Each row of a before or after table is a point. The points were changed in one or more steps. Then noise was added and the rows were shuffled. The steps act on columns, c1 being the first. Name the steps. A step turns or swaps two columns, mirrors them in a line or flattens them onto one, adds a multiple of one to another, or multiplies or shifts one. Angles are multiples of 10 degrees, from the lower column toward the higher: turns from -170 to 170, lines from 10 to 170 but not 90. Use the fewest steps. Two steps may share a column if one is a turn and the other turns, adds or multiplies; they go together, in the order done. Otherwise the lowest column goes first.

Before, 12 rows:
[[ 5 -1]
 [ 5 -2]
 [ 0 -5]
 [ 7  1]
 [-4 -4]
 [ 2  1]
 [ 8 -2]
 [ 2 20]
 [ 6  9]
 [ 7 -2]
 [ 5 -2]
 [ 0 -2]]
After:
[[ 17  -6]
 [ 12   3]
 [  6 -12]
 [ 10 -15]
 [ 15  -6]
 [ 15  -3]
 [ 12  60]
 [ 18  -6]
 [ 15  -6]
 [ 16  27]
 [ 17   3]
 [ 10  -6]]
Steps: shift c1 by 10; multiply c2 by 3

Before:
[[ 35  13 -23 -30  21  13]
 [  7  31 -14 -33 -10   4]
 [-26  21  -7 -10 -30 -35]
 [  9  42  25  -3 -23 -17]
 [-18  -1 -29 -25   2   4]
 [ 22 -23   4  25  14 -21]
 [ 10  49  -5   0 -26 -44]
 [ 14 -22   5 -10 -14 -42]
 [-12 -23  -2  25  37  -7]
 [-23  53  19   3  30   6]
 [ 19  -3 -11 -26  30  11]
 [ 36  12  14 -45   1 -29]
 [-21  -8  -7   9  21 -28]]
After:
[[ 36 -11  14 -44  -4 -29]
 [ 10 -38  -5   0 -41 -45]
 [-23 -60  18   3  10   6]
 [ 36 -20 -24 -30  16  13]
 [ 19  -7 -12 -26  29  11]
 [  9 -32  25  -2 -37 -17]
 [-12   9  -2  25  42  -8]
 [ 14  25   4 -11  -4 -42]
 [-17   0 -30 -25   1   4]
 [  8 -26 -14 -33 -20   4]
 [-26  -9  -6 -10 -35 -35]
 [-21   1  -7   9  22 -29]
 [ 23  17   4  23  21 -21]]
Steps: mirror c2 and c5 in the line at 100 degrees

Before (12 x 11):
[[-18 -19  -7  -5   5  12 -24 -19  -7  11 -11]
 [ -6   7 -22  -4   4  -1  32  -9 -41   1  -6]
 [ 30   8   2  11   5   6  38 -16 -18   3 -12]
 [ 24  24   5   9  -1 -11 -23  -3 -33 -60  -6]
 [-10  48   7 -18 -28 -13 -16  10  11   4 -18]
 [  6   0  22  -9 -17 -10  14  16 -27  11   2]
 [-15   3   3 -11  11 -18  15   4  -7  29  26]
 [-10 -17 -24  -2   7  -9  -7   6  -9 -16  -8]
 [  5  -1   6 -12 -17  21 -22  14  -9 -23   9]
 [-34   9  -1  12 -17 -15  -1  -8  17  -9   1]
 [-12 -18 -11 -19 -20 -17 -14 -19  15 -20  12]
 [  8   3  28  -7  23  27   3 -15 -14 -19 -28]]
After (12 x 11):
[[-11  49   4 -17 -27 -12 -15  10 -12 -10 -25]
 [-34  10  12  13 -17 -14  -2  -8 -12  -6  10]
 [  5  -1 -10 -13 -16  20 -20  13   1 -13  36]
 [-13 -18  20 -19 -19 -17 -14 -20  -3  -8  35]
 [-19 -20  -2  -7   5  11 -24 -20  10   2 -25]
 [ -6   6 -17  -4   4  -1  33  -9  43  -4 -10]
 [ 25  24 -27   7  -1 -10 -22  -3  18 -49  55]
 [  6   0 -33  -9 -17  -9  14  17   1   9 -10]
 [ 30   8 -16  12   7   7  38 -17  12  -6 -18]
 [-14   4  -7 -12  11 -18  15   4   3  38   1]
 [-10 -17   8  -1   7 -10  -8   5  23 -17   7]
 [  8   4 -29  -6  23  28   4 -15 -13 -31 -15]]
Steps: turn c3 and c9 by -130 degrees; turn c10 and c11 by -40 degrees; multiply c11 by 1.6

Before:
[[ -5 -33  -1   8 -23  20  13  13  11   9 -37 -29  13 -22 -20   4 -39  11]
 [  3   8   2 -36  16 -13  23   2  10   1  46 -14  16  23  46  -1  -7  36]
 [  1   7   0   7  15 -38   5  -8 -12  22  24  29  19 -10  19  -1  20   0]
 [-23   7  60   7 -24  17  14 -44  -2  -3  -7  10 -12  -5   8   2  19  24]
 [ 30   6  -5  15  12 -40  10  23   7 -27 -22  -2 -57  36 -24  -7  19 -10]
 [-44 -21  -2  -7  13   3   4   3 -28  17   7   7  25   3  21   5  10  14]
 [ -3 -22  13 -41  51 -16  21 -31  26  -4 -10  22 -10  -9 -41  45 -11   2]
 [  1 -31   4  10  -3   2 -11 -16 -16 -26  17  21 -41  30  18 -39 -37 -31]
 [-29   4 -10  40   7 -27  16 -30 -14   6  50   3  10 -53  11 -12 -21   0]]
After, 9 rows:
[[-39   4 -33  41  24  24  16 -31 -16   6  40   4   9 -52  11 -12 -22   0]
 [ 20   7   7  14 -14 -50  10  22   7 -27 -21  -1 -58 -16 -24  -7  20  12]
 [-12 -21  16 -41  45 -27  20 -30  26  -3  -1  22 -10 -17 -41  43 -10  -4]
 [-14 -33  18   9  -4  37  14  14  11  10 -31 -29  12   7 -19   4 -39 -12]
 [ -9 -29  -6  10 -15 -21 -12 -16 -18 -26  18  21 -43  17  18 -40 -37  32]
 [-33   7  55   8 -14  24  13 -43  -2  -3  22  10 -13  12   8   2  18 -25]
 [-54 -21  -5  -6  10  -8   3   4 -28  17   4   6  26   3  22   5   9 -14]
 [ -7   8 -22 -36   1 -30  22   1  10   2  41 -15  17  -1  45  -1  -8 -36]
 [ -8   7 -12   8   9 -16   4  -7 -12  23  22  28  18 -38  19  -2  20  -1]]
Steps: shift c1 by -10; turn c3 and c11 by 30 degrees; turn c6 and c14 by 60 degrees; turn c5 and c6 by -30 degrees; multiply c18 by -1

Before, 11 rows:
[[ 11  30   0  14   0   9 -43 -24  -7 -13  26 -22   5  20  22 -20   3  22
   11 -19 -15  -8 -15  -2 -13   2  32   0   4  11 -18  20]
 [ 12  11  60   1 -23  19  11  16   8  -8   1 -13 -18 -29  11  13 -24  -7
  -14  22  28 -14  10 -29  20 -11  -7  32   7  -6  30  -4]
 [ -4  -3 -20  20   1 -14 -24 -22  -1  -1  19 -26 -25  19  -1  -8  17  24
  -12  -5 -18   8 -12   8  -6 -14  14 -12  15  10   1  -2]
 [  1  16  -8   3  -9  -9  -6 -21   3  -5  21   3  10  -2  14 -17  27  16
   -2   2 -19  -6  -4  13  -9 -10  20  10 -24   5   6 -14]
 [ 16   8  -4  -3  10  -2 -11 -11 -14   1  13   4 -34  10   4 -27  12  29
   19  10 -15   4 -32   6  -9  23  -1 -23  -7  23 -13   7]
 [ -1  23  11  31  29 -33  -7 -22 -20   0   6   8 -10 -11  25 -12   4  40
    6  -5  -5  11 -12 -12  -2 -16 -12 -22   8  10 -24   8]
 [ -1  23  56  -6 -41  28   9  31 -11  -1   2 -17  14 -37  -1  30  -9 -16
    0  16  31 -27   0  10  48   0 -17  10  18 -29  20  -1]
 [  7  35  11  -4  19  11   4  39  53  10  -6   3 -20  -5  -6  10 -15 -14
    5  -7 -13   4  36   9  -7 -17 -36   8   3 -26  -5  25]
 [ 25   4 -11  11   3  -1   6 -24 -17  16   0  12  -6  15   3 -21  20  13
    7 -23 -20  -3  -7  -8  -2  13  21 -23   9   8  16  13]
 [ -4  25  31  -7 -20  -9   6  31  47  -2 -20  30   5 -22 -31  -8 -16 -13
   11   3 -13  20  40   4  11 -38 -31   4  30  14 -13  11]
 [  7  34  23  -1  10   2 -19  34  42 -21  -8  24   8   0 -16   9  22 -34
  -11  14  -6   7  32  20   6  -9 -13  29  30   0  20  11]]
After (11 x 32):
[[ 24   4 -11  10   2   2   6 -23 -17  16  -1  13  -6  15   3 -20  14   4
    8 -23 -20  -2  -7  -9  -1  13  21 -23   9   7  16  13]
 [ 16   7  -3  -3  11  -6 -11 -11 -14   0  12   4 -34   9   4 -28   8  19
   20  10 -15  -2 -31   5 -10  23  -2 -23  -7  23 -13   7]
 [  0  16  -9   2  -9   3  -6 -21   4  -5  21   4  10  -2  13 -15  18   7
   -3   3 -19 -11  -4  14  -8  -9  20  10 -25   4   6 -15]
 [ -2  23  10  31  30 -21  -7 -22 -20   0   7   9 -10 -11  24 -12   4  30
    6  -5  -4 -27 -13 -12  -2 -17 -11 -22   8  10 -24   8]
 [ -4  25  30  -7 -20 -23   6  31  47   0 -20  30   5 -23 -31  -8 -12 -22
   11   3 -13  -1  39   3  10 -38 -33   4  30  14 -14  11]
 [ 11  30   0  14   0  12 -44 -23  -7 -13  26 -23   6  20  22 -19   2  13
   10 -19 -14   6 -15  -1 -12   2  32   1   4  11 -17  20]
 [ 12  11  60   2 -23  20  11  16   9  -8   1 -13 -18 -29  11  13 -16 -16
  -15  22  27  13  10 -30  21 -11  -7  33   7  -6  30  -4]
 [ -5  -3 -20  21   1 -12 -24 -23  -1  -1  19 -26 -24  18  -2  -8  12  15
  -13  -4 -19 -11 -12   9  -6 -14  14 -13  15  10   2  -2]
 [  7  35  12  -3  20  -1   6  38  54  11  -7   3 -19  -5  -6   9 -10 -24
    5  -8 -13  11  36   8  -7 -17 -36   7   3 -25  -5  25]
 [  7  34  22  -1  11  -6 -19  34  43 -21  -6  23   7  -1 -16   9  15 -44
  -11  15  -6   4  32  21   5  -9 -13  29  29   1  20  11]
 [  0  24  55  -6 -41  35   9  31 -10  -1   2 -18  14 -38  -1  29  -6 -27
    1  16  30  16  -1  10  49  -1 -17  10  17 -29  20  -1]]
Steps: turn c6 and c22 by 70 degrees; multiply c17 by 0.7; shift c18 by -10
